Rows are points. The points of each table are mixes of a few directions, plus a little noise. How many directions does each table use, and how many do they share? Where both have some left over, give the other angles between the two spaces (their principal angles), to ten degrees, smallest first.

First (4 x 2):
[[ -2  58]
 [  2 -41]
 [ -1  24]
 [  2 -40]]
Second (4 x 2):
[[ 19 -10]
 [-65  34]
 [ 16  -8]
 [ 30 -15]]
Directions: first 1, second 1, shared 0; angles 60

First (6 x 3):
[[ -1 -12  -4]
 [ -4 -75 -23]
 [ -1 -25  -7]
 [  0   6   2]
 [  5  91  27]
 [  1  16   5]]
Second (6 x 3):
[[ 76 -14  31]
 [ 33 -10  27]
 [ -4   8 -25]
 [-29  -6  27]
 [-50  13 -34]
 [-26   9 -26]]
Directions: first 1, second 2, shared 0; angles 90

First (7 x 6):
[[-37 -38  31 -10 -53  -5]
 [ 10  19 -13  -1  14  -3]
 [ 57  29 -32  24  50  48]
 [-62 -54  50 -16 -26 -67]
 [ -3  40 -21 -16  -4 -17]
 [ 27  -1  -9  16   9  43]
 [  7   5  -4   3  12   0]]
Second (6 x 6):
[[-11 -33  22   5  -8   1]
 [ -4  -3   4  -1  10 -15]
 [ 25 100 -59 -19  58 -49]
 [ 12  -2  -7   6 -50  66]
 [ -9 -22  15   2   3 -10]
 [-12 -40  25   7 -14   6]]
Directions: first 3, second 2, shared 2

First (9 x 9):
[[ -2  17  -2   0   5  -6  -6   1   5]
 [  4 -82  29 -11 -58  11  50 -20  -9]
 [  2 -15  -4   5   8  12  -2   2  -8]
 [ -6  24  27 -23 -48 -39  23 -13  23]
 [  9 -97  -6  15   5  53  17  -3 -34]
 [ -9  69  20 -22 -32 -53   4  -6  34]
 [  2  20 -27  17  51  17 -33  15  -9]
 [ -2  75 -45  24  86   8 -66  27  -1]
 [  0 -11   8  -5 -16  -2  11  -5   1]]
Second (10 x 9):
[[  27   53   56   40   -1    3  -54  -60   11]
 [  16  -10   37   18  -19   11  -10  -38   -1]
 [ -28   -8  -62  -36   22  -14   28   64   -3]
 [  28   20   60   36  -15   10  -36  -63    5]
 [   1   22   -1    3    8   -4  -11   -1    4]
 [ -10  -45  -17  -17  -11    6   33   21  -10]
 [  12   10   26   16   -6    4  -16  -27    2]
 [ -17   19  -39  -19   22  -14    6   39    3]
 [ -10   46  -28   -9   28  -16  -15   26    9]
 [ -19 -107  -32  -36  -29   15   75   39  -22]]
Directions: first 2, second 2, shared 1; angles 80

First (9 x 11):
[[ 43   8  60 -90 -53  27 -33  51  54 -15  19]
 [ 22  40 -10  46  32  11  43  22  13 -31 -74]
 [ 14 -34 -32   0  22 -19  -9 -12 -20   1  39]
 [-46   6 -10  43   2 -10  14 -30 -23  20 -16]
 [ -8   7  20  22 -37 -41  22  44  22 -15  11]
 [ -6 -13 -28  24  23 -11   5 -18 -21   5   7]
 [ 30  27  -7  -1  37  41   9  -1   7 -16 -58]
 [ -2  -7  30 -62 -28  28 -40 -10   9  19  24]
 [-45 -34 -25  18   2 -26 -13 -46 -41  33  47]]
Second (10 x 11):
[[ 17   7  36  -3 -49 -54   5  72  58  -8  41]
 [-65  26  65  -7 -71 -28 -33   0  50  74  41]
 [-26  16  15   5  -5  -1 -17 -19  17  45   5]
 [-24 -34 -23  -5  -5  16   8 -34 -64 -27   0]
 [ 19  44  24   0  15   7 -14  14  60  37 -19]
 [-10 -38 -13 -11 -25  -3  15   1 -49 -47  14]
 [ 36  17  -2 -24  27  55   5   0  -3 -30 -56]
 [ 24   8 -24  16  47  10   2 -11   3   6 -20]
 [ 14 -10 -29  18  31  -6   8  -8 -14  -6  -1]
 [ 16 -37 -50  12  34   4  21 -16 -57 -44  -5]]
Directions: first 4, second 4, shared 3; angles 80
